Rows are points. Each copy is the shape, with its points in the same order, stretched, turned, moved and blurred by noise. Say if it was mirrored as well.

Shape (6 x 2)
[[ 15  51]
 [-18  23]
 [-25  18]
 [ 12 -17]
 [ 15 -83]
 [ 16  41]]
Copy 1 (6 x 2)
[[ 16  30]
 [-21   6]
 [-29   4]
 [ 22 -26]
 [ 30 -89]
 [ 15  21]]
Copy 1 is: only turned
Copy 2 (6 x 2)
[[ 30   7]
 [ 27 -26]
 [ 28 -32]
 [ -8 -41]
 [-54 -78]
 [ 20  14]]
Copy 2 is: mirrored
Copy 3 (6 x 2)
[[ 42   2]
 [ 10 -21]
 [  2 -27]
 [-17  10]
 [-73  22]
 [ 32   6]]
Copy 3 is: mirrored
Copy 4 (6 x 2)
[[-27   8]
 [  9  27]
 [ 15  32]
 [ 26 -21]
 [ 71 -52]
 [-21   6]]
Copy 4 is: mirrored

Shape (8 x 3)
[[ 51 -29  36]
 [ -6  17  41]
 [  9  17   8]
 [-26  30 -21]
 [-11   7 -20]
 [ 47 -37  28]
 [-61  -8  62]
 [ -5  36  37]]
Copy 1 (8 x 3)
[[ 55 -18  47]
 [ 19  47  21]
 [ -6  21  33]
 [-48  30   5]
 [-32   8   4]
 [ 51 -25  38]
 [ 35  70 -43]
 [  7  59  34]]
Copy 1 is: mirrored
Copy 2 (8 x 3)
[[ 29  10 -51]
 [-27  24  -9]
 [ -8   5   5]
 [-31 -19  41]
 [-14 -26  20]
 [ 25   2 -54]
 [-73   6 -31]
 [-31  28   8]]
Copy 2 is: mirrored
Copy 3 (8 x 3)
[[ 36 -24  23]
 [ 11  45  18]
 [  6  17 -22]
 [-38  35 -41]
 [-33   4 -39]
 [ 36 -28  24]
 [-30  69  63]
 [  5  54   2]]
Copy 3 is: only turned
Copy 4 (8 x 3)
[[-32  -6 -73]
 [-41   5   6]
 [ -4  11  -3]
 [ 16  -6  31]
 [ 13 -11   8]
 [-17 -15 -64]
 [-79 -47  21]
 [-38  17   5]]
Copy 4 is: mirrored

Shape (12 x 6)
[[ 20  20   5  22   9 -28]
 [-26 -28  -2 -36 -23  44]
 [  2  27  -6 -11 -46  -1]
 [  9   2  -4 -17  37  18]
 [ 13  65  -3 -40  39 -21]
 [ 20  13   5 -54 -50 -33]
 [ 31  79   9 -60   3  33]
 [-64 -27  25  31 -34  -2]
 [-37  -6 -19  15 -38  15]
 [ -7   1   3  -4  41 -25]
 [ 29 -22  20  31  27 -23]
 [-16 -16 -15  -7  29 -25]]
Copy 1 (12 x 6)
[[  8  13   6  16  25 -37]
 [ 44 -31 -32 -19 -24  21]
 [ 49  11 -14 -17   1 -52]
 [ 34  -8   9  38 -23  13]
 [ 65   0  68  40 -34 -21]
 [ 65 -41  14 -20  13 -57]
 [121  13  59  25 -22 -22]
 [-26  -9 -38 -72  11  10]
 [  9  13 -45 -27 -15 -22]
 [  5 -17  23  21 -15   3]
 [-17 -10 -10  19  45  -7]
 [ -7 -24   2  16 -26   0]]
Copy 1 is: mirrored
Copy 2 (12 x 6)
[[ -6  46  26  10  13 -23]
 [  8 -47  -1 -52 -31  53]
 [ -9  20  39  -9 -42  20]
 [ 25  22  -6 -34  12   1]
 [ 10 101   0 -35   3 -12]
 [-31  29   3 -22 -65   7]
 [ 31  98  -7 -21 -52  32]
 [-37 -42  42 -21  26  52]
 [ -5 -31  59 -27 -12  32]
 [ -5  28   1 -32  37 -14]
 [ -1  10  -2  15  38 -30]
 [ -7   2  11 -45  28 -18]]
Copy 2 is: mirrored

Shape (14 x 8)
[[  3 -20  32  16  21   8 -13 -16]
 [ -2 -69  44  15 -22   1 -45 -13]
 [ 60  -5  36  -7 -12  59   0   9]
 [-77  12   8  34  17 -20  13 -31]
 [ -2  39 -43 -24  42  38 -24  12]
 [ 23  34 -49  59  12   8  26  33]
 [-24  26  -5  -9  35  10  29  17]
 [ 49  32 -20  -4  72  37  45 -10]
 [-22   2   8   7  -5 -36   2   4]
 [ 38  -7  19 -22  29   0  22 -43]
 [ -6 -27  -8   1  -9  -3  48 -13]
 [ 38  45 -54  46   6  74 -32 -79]
 [ 13  23   3  62 -29 -33  12  10]
 [-26  14  13   9  17  28 -36  56]]
Copy 1 (14 x 8)
[[  8  -3  38  12   6  34   0   9]
 [  0 -36  53  -7 -17  43  20 -30]
 [ 30 -17  -1   1 -59  46   9  42]
 [-13  52  32  14  59   0  18 -12]
 [-26  19  -2 -16   7 -22 -37  66]
 [-11  -5 -41  45  28  -9  18  43]
 [ 18  27  10  -3  24 -21   9  47]
 [ 42  15 -24  10  27  12 -29  78]
 [  9   9  25  10  10 -18  10 -10]
 [ 52  11   9  -5   5  24 -29  11]
 [ 40  -1  -8 -15  23  11  29  -6]
 [-68  41 -55  11  12  63 -60  32]
 [  2   2 -15  66   7  -3  27 -16]
 [-25  -7  42  10 -13 -12  24  52]]
Copy 1 is: only turned
Copy 2 (14 x 8)
[[-19  -8   8  40  43  33  23  32]
 [-30 -19  54  67  18  14  12  37]
 [ 62   7  45  17  10  71   2  39]
 [-81  19 -62  51  13  22  30  11]
 [ 15 -32 -58  -2  12  55 -46  -4]
 [ 72  -5 -69  74   4  22 -27   0]
 [  5  -4 -58  -1   7  32  -7  26]
 [ 60 -15 -59 -17  55  56  22  19]
 [-14  11 -19  41   9 -19   6  -1]
 [ 15  -3  12 -11  51  30  54   4]
 [ -1 -20 -32  35 -20  13  55  31]
 [ 26 -35 -57  69  64 109   0 -46]
 [ 29  26 -27  80  13  -4   5  -3]
 [  1  -5 -13  39  -2  36 -68  47]]
Copy 2 is: only turned
Copy 3 (14 x 8)
[[ -9  -3 -25  21  -6 -23  17  25]
 [-15 -66 -50  34 -24 -49  26  -2]
 [ 38   6 -31 -34 -58  -6  25  21]
 [-76  34  15  47  33  -3  52  -2]
 [-22  53  -2 -28   5  37 -52 -10]
 [ 26  35  27  44  10  73   0   6]
 [-36  42  29 -18  12  27   2  22]
 [ 44  73   3 -31  24  16 -19  55]
 [-25  -3  38  21  12   0  18 -11]
 [ 32  22  -9 -26  26 -53  27  21]
 [ -1 -10   8 -15  29  12  55  -3]
 [ 48  81 -72  45  19  -2  -2 -52]
 [ 13  10  42  63  -2   6  38 -13]
 [-58   6  -3   8 -43  45 -23  20]]
Copy 3 is: mirrored
Copy 4 (14 x 8)
[[ -3 -10  36   2  27  18 -28  -6]
 [ 28 -46  68   5  13  -8 -54  13]
 [ 42  39  35 -25 -16  62 -10  21]
 [-62 -29   9  35   4 -21   0 -36]
 [-38  35 -66 -46 -19  37 -37  -6]
 [-42  -7 -30  40  -2  63  20  37]
 [-51  18 -25 -25   0  15  24  -4]
 [-24  34 -42 -33  29  87  15 -18]
 [-17 -21   1  16  16 -25   9  10]
 [ 27   0  -8 -22  45  30  -3 -35]
 [ -9 -42   8   0   8  14  39  -5]
 [ 22   9 -43  27 -34 107 -83 -60]
 [ -1 -17   5  72   9  13  18  32]
 [-47  29  10 -19 -23   9 -29  48]]
Copy 4 is: only turned
